Each row of a before or after table is a point. The points were changed in one or more steps. Then noise was added and the rows were shuffled. The steps act on how far a point lies along the listed directions, d1 being the first. Write out the steps. A step turns or swaps two directions, mirrors them in a line or flattens them onto one, adds a multiple of one to another, or multiplies one. Angles are multiples of 10 degrees, from the lower direction toward the higher: turns from -170 to 170, lines from 10 to 170 but not 90. Use the fewest steps. Two steps may share a direction if one is a turn and the other turns, adds or multiplies; they go together, in the order done. Otherwise the lowest direction goes first.

Directions:
(1): [-31 -41]
(2): [ 41 -31]
Before:
[[-58  62]
 [-33 -61]
 [-38   8]
 [ 16  49]
 [-40  14]
 [-35  13]
 [-73   5]
 [-19  22]
 [-19  -2]
 [ 27  -3]]
After (10 x 2):
[[ 71  23]
 [ 32  21]
 [-24 -10]
 [ 14  27]
 [ 31  24]
 [ 48 -52]
 [ 20   5]
 [ 35  16]
 [-30  43]
 [ 42  74]]
Steps: swap d1 and d2

Directions:
(1): [-47  52 -20   9]
(2): [-38 -29 -11 -54]
Before (14 x 4):
[[ 32 -49  19 -48]
 [-15  33 -40  -6]
 [ 29  31   2  40]
 [-27   7   7  -4]
 [ 74  24 -10  75]
 [ 45 -30  11  34]
 [ 27 -76  27 -46]
 [ 46  16  14  39]
 [ 29 -21   7  12]
 [-13 -25 -13 -57]
 [-61  -3 -49 -60]
 [ 17  11   8  48]
 [ 44  24   6  52]
 [ -7 -75  15 -55]]
After, 14 rows:
[[  8  51  -1  40]
 [ 28  13   2  58]
 [-20   9 -37 -31]
 [-11 -60 -26 -72]
 [ 73 -48  40  14]
 [ 53 -70  36  -7]
 [  6  75 -37  71]
 [-21  -9   9 -14]
 [ -4  58 -12  45]
 [ 31 -42   3 -37]
 [ 23   4   2  30]
 [-12  50 -12  26]
 [ 67 -26  30  -3]
 [-16  30  -7  39]]
Steps: turn d1 and d2 by 50 degrees

Directions:
(1): [ 52   2  11 -23  19   0  31  78]
(2): [ 42  43 -19  36  42 -49  14 -32]
(3): [ 39  28  18 -37 -75 -26   1 -22]
(4): [ 35 -46 -74 -35   4  11   0 -23]
(5): [ -3  54  -3 -26  16  68  39 -27]
Before, 8 rows:
[[ 66   9  16  12  20 -28  18  62]
 [-12  27  27  -2 -10  20  10   4]
 [-23   5  23  -2 -14  16   8 -24]
 [ 44   0  24  30  21 -91   3  31]
 [-21 -24   3  -8  25  19  -8   5]
 [-27   5 -35   5  37  44  11 -26]
 [  4  22  -1  14  -5   0  16 -10]
 [ 11 -28 -29 -11   2  12  -7 -38]]
After:
[[  29   -6   20  -13  -35  -26  -11   -5]
 [  28   75  -27   28   53   27   35  -69]
 [  -8  -22   -6   -7   14   28    5   37]
 [  18   23   38    8  -15  -34    6   49]
 [  27   12  -21   25   21  -22   17    1]
 [  20   72  -44   62   87  -47   25 -122]
 [  -9  -49   10   -9   -1    8   -1   31]
 [ -30  -10   46  -20  -21   14  -15   22]]
Steps: swap d1 and d5; multiply d2 by 2.5; swap d3 and d4

Directions:
(1): [-56  31 -62  -9  32   8  15   1  44 -31  -5 -61]
(2): [-18 -40  -8 -94 -40   3  13  12  44  36   6  14]
(3): [-23 -21  27 -15 -31 -46  70 -11 -41 -63 -13 -16]
(4): [ 52 -53 -65  -3  20 -10  -4  19   4 -57  37  29]
(5): [ 23 -25  16  38 -50  27  12  59  15   8  33 -70]
(6): [-25 -40 -39  18  -6  82  35 -21 -49  20 -24  12]
Before:
[[ 36  14  -2  59  19  23 -38  13 -10   2   7  -9]
 [ -7 -18  -4  15 -33  30  55  10  -7  -9   9 -38]
 [-27  68  20   1  47 -60   5 -24   4 -84   6  -9]
 [-27  49 -41  17  82  30 -45  -7 -10  17 -38  23]
 [ 34 -42 -73  -7 -24  21 -26  76  84 -34  48 -46]
 [ 58 -14  18  -1  38 -60 -33  -7 -34 -77  14  51]
 [ 31  22 -41 -31  16 -18 -36  39  73 -16  35 -27]
 [ 43  27  58  15 -15 -44 -25   5  30  24  38  50]
 [-24  12  35   6 -33 -33  18  47  61   1  39 -60]]
After:
[[ 30 -11  10 -43 -25 -66  27  28  15 -66  24 -19]
 [-49  19  -1  -1  41 -27  37 -20 -65 -55 -54  10]
 [ 41  44  73  17  28 -51 -36 -22 -25 -30  15  58]
 [ 29 -26  14  25 -36  45  21  12 -12  30  16  -1]
 [ 42 -78 -13 -16 -70 -29  34  65  21 -78  37 -29]
 [  9  -7  71  12 -50 -38   6  48  36  21  42 -24]
 [ -5  19 -17  46  17  -1  10   7 -11 -47  -3 -47]
 [-17  63 -14   7  23 -30 -13   9  82  -4  32 -18]
 [ 45  16 -33   6  78 -22 -78   2  19 -49  22  31]]
Steps: turn d1 and d3 by 130 degrees

Directions:
(1): [ -6 -15  22 -10 -52 -10   0 -48  46  47  39 -32  25  13 -57 -15  34 -76]
(2): [ 66  -6 -37 -40  44 -18 -48 -44   7   4 -57  -3 -20 -20 -75 -14 -11  13]
(3): [ 44  -9  13  -9 -54  28 -23  11 -97  23  -2   1  35 -61  10 -11 -34 -36]
Before (10 x 18):
[[ -36  -25   -3   13   15   -8   23   12   21   -2   20    5   -9   25
    -4   14   26   26]
 [   7   10    1   -3   23  -11   -6   -9    7   -8    3   16    4   -7
    -7   -2  -12   27]
 [   2   21  -27    1   36  -23   20   15    2  -32   -2   17  -24   20
    43   20   13   36]
 [ -37   11   30    7  -30   59   26   80  -68  -14   25   29   16   -2
    97    8  -35   14]
 [   5   24  -25   50   50   37    9   79  -52  -72  -23   20  -21  -18
   111   15  -38   84]
 [ -57   -8   14   28    9    0   43    8   41    7    9  -12   14   23
    38   31   16  -26]
 [  18  -10   21    0  -12   23  -23   19  -56    9   -6   -3   12  -53
    21    5  -35   23]
 [  21   17  -41    8   89  -32  -21  -17   82   -9  -48   -8  -35   45
   -33    1   15   77]
 [  11   -9   -5   -5  -35    9    5   36  -65    3   -3   21   25  -41
    36   -2   -7  -10]
 [  76   11  -31   -8   68   31  -54   53 -121  -38  -86   42  -35  -44
    26    3  -54   59]]
After, 10 rows:
[[-52  -6  12  33  20   1  39  17  34  -2   6 -10  12  22  49  31   9 -16]
 [ -3   6   1  36 -18  26  11  20   4 -11  24 -19   8  -2  41  -7   8 -12]
 [ 16 -18  29  -2 -28  18 -23   6 -41  24   4 -12  18 -50   7   0 -22   0]
 [-39 -26  -4  10  13  -9  26  11  19  -4  21   2  -8  22  -6  12  27  22]
 [  4   6   7  -5  14  -8  -4 -15  15  -4   9  12   6  -5 -14  -5  -7  15]
 [ -2  15 -18  -5  14 -28  22  -4  23 -11  17  -2 -12  28  21  11  33   2]
 [ 67  -8  -6 -21   2  21 -56  -7 -66  22 -39   5  -5 -29 -39 -17 -15 -34]
 [ 11 -13   2  -5 -43   4   8  23 -55  12  10  12  32 -39  24  -3   2 -24]
 [ 16  10 -36   7  74 -31 -18 -28  96   8 -38 -17 -27  53 -51  -1  25  55]
 [-42   2  42   4 -59  54  25  53 -40   9  45  10  29   4  69   1 -14 -31]]
Steps: multiply d1 by 0

Directions:
(1): [ 44  29 -30 -61  -3  62  46   3 -30   1   4  -5 -39  52 -59   0 -22 -19
   2 -32   1  23  81 -35]
(2): [-17 -37 -62 -35 -20  33 -15 -23  -3  49 -11  18 -15 -31  12 103  11  38
  34  -3  31 -68   4  -9]
(3): [  9 -13   0 113  11  11 -23  17 -17  23 -48 -30  22  36  14  38  33  39
  -7 -28  13  44  55 -44]
Before, 13 rows:
[[   8   12   -8   -8   -8   11    5    8   -4  -22    5   -6    4  -15
    -4   -3  -11    2    4   13   17   -8   17   19]
 [   8   -6    4   60   -2   -5  -13    4  -29    3  -31  -20   25   35
    -4   23   26   11  -11   -5    3   16   18  -38]
 [   5   -3   16  108    6  -21  -28    5  -15    5  -25  -28   29   39
    13    7   34   31   -4  -23    6   55   29  -33]
 [ -25   -7   41   20   -3  -67  -35    6   31  -19   16    7   29  -45
    43  -19   13    0  -13   22   -8  -26  -68   30]
 [  58   19  -55 -121  -32   62   51  -18  -10    8   26   14  -57   21
   -69    9  -28  -22    1   -7    8  -22   55  -21]
 [  -9   -1  -16  -44  -17  -13   -9  -22   10    9   11   22  -19  -34
    16   20   11    5   23   25   11  -46  -41   41]
 [ -40  -16  -15  -23   11    9  -24  -11    4   -1    2   17    2  -30
    25   21   -3   26   29   15   20  -48  -19   15]
 [ -17   -8    5   -8   -6  -17  -18   -6    9  -15   10   12   20  -34
     6   -4   14   -6   -3   19   -7  -14  -27   18]
 [   2   -9   10   54    4  -18  -11   -2   -6    6  -16  -14   13    9
     9  -11   17   13  -14    2  -13   14   -2    0]
 [  -5   -9  -21  -24   -7   11    8  -23    5   18   -7    7   -4  -20
    -6   53    2   14    7   -7    7  -32    5   -9]
 [   0    6   -9   16   -8    4   -7   13   13   11  -20   -3    5   -3
    -1   34   16    2   -4   -1   10   -4    8  -27]
 [  -3  -16  -33  -49  -17   39   14   -8   -8   24   13    0   -4   -5
    -8   55    4   10   19  -12   25  -34   41  -15]
 [ -20  -39  -24    5    4    6  -18  -21   14   32  -33   -2    5    2
    18   60   19   34   20   -7   23  -23    2   -2]]
After:
[[ -4  -1  40  40  26 -29  -1   2  15 -18 -25 -23  19  37   8 -45   9  -7
  -17  -5  -9  46   1   6]
 [-18 -17  -2  25  -3 -11 -28  -6   2  -3  -7   3  27 -27  14  21  29  15
   -1   9   1  -8  -8   1]
 [  4  27  18   6  -1 -14   3  18  18 -13  -8  -2   7   3  -9 -16   3 -21
  -16   6  -5  12  -6 -14]
 [ -5  26  32 -53  -9 -46  14 -17   8 -42  53  11  -1  -6 -12 -73 -19 -40
    0  23 -24   5 -55  38]
 [  9   7 -13   9  -5  14   1   9  -7 -13   0 -10   5 -11   0   8  -6  10
    4   5  20  -5  24  10]
 [  6  -4   1  75   1 -15 -26  -2  -7  17 -32 -12   2   7  27  30  43  33
    6  -2  17  15  13   2]
 [ -3  -4   8 -14  -3 -23   5 -14   6  -6  14   4   0  -9   2 -31   0 -12
   -9  18 -21 -14 -35  25]
 [  5  20  28 -32  -5 -26  15  -4 -11 -35  14   3  11  14 -21 -48  -9 -38
  -16  22 -19  -2 -35   6]
 [-30 -26  18  35  -7 -50 -48  -1  25   6  -2   6  27 -49  55  35  25  26
    0  14  11 -46 -50  18]
 [ 12  11  21  47  14  -6   8  -2   1  -5 -20 -18  15  15  -8  -1   8   4
  -21 -16  -8  32  26 -22]
 [ 14   7  17  36   6  15  14  22 -13  -9   1 -29  19  39 -13 -15  10  -4
  -14 -22   5  50  68 -30]
 [ 69  13 -48   1 -19  67  30   0 -30  25 -21 -19 -31  65 -55  32   3  14
  -12 -35  18  31 110 -67]
 [-22  -4  17  64  29   2 -31  10  -6 -12 -20  -9  22  12  25  -8  11  33
    6  -3  13  16  15  -8]]
Steps: turn d2 and d3 by 130 degrees
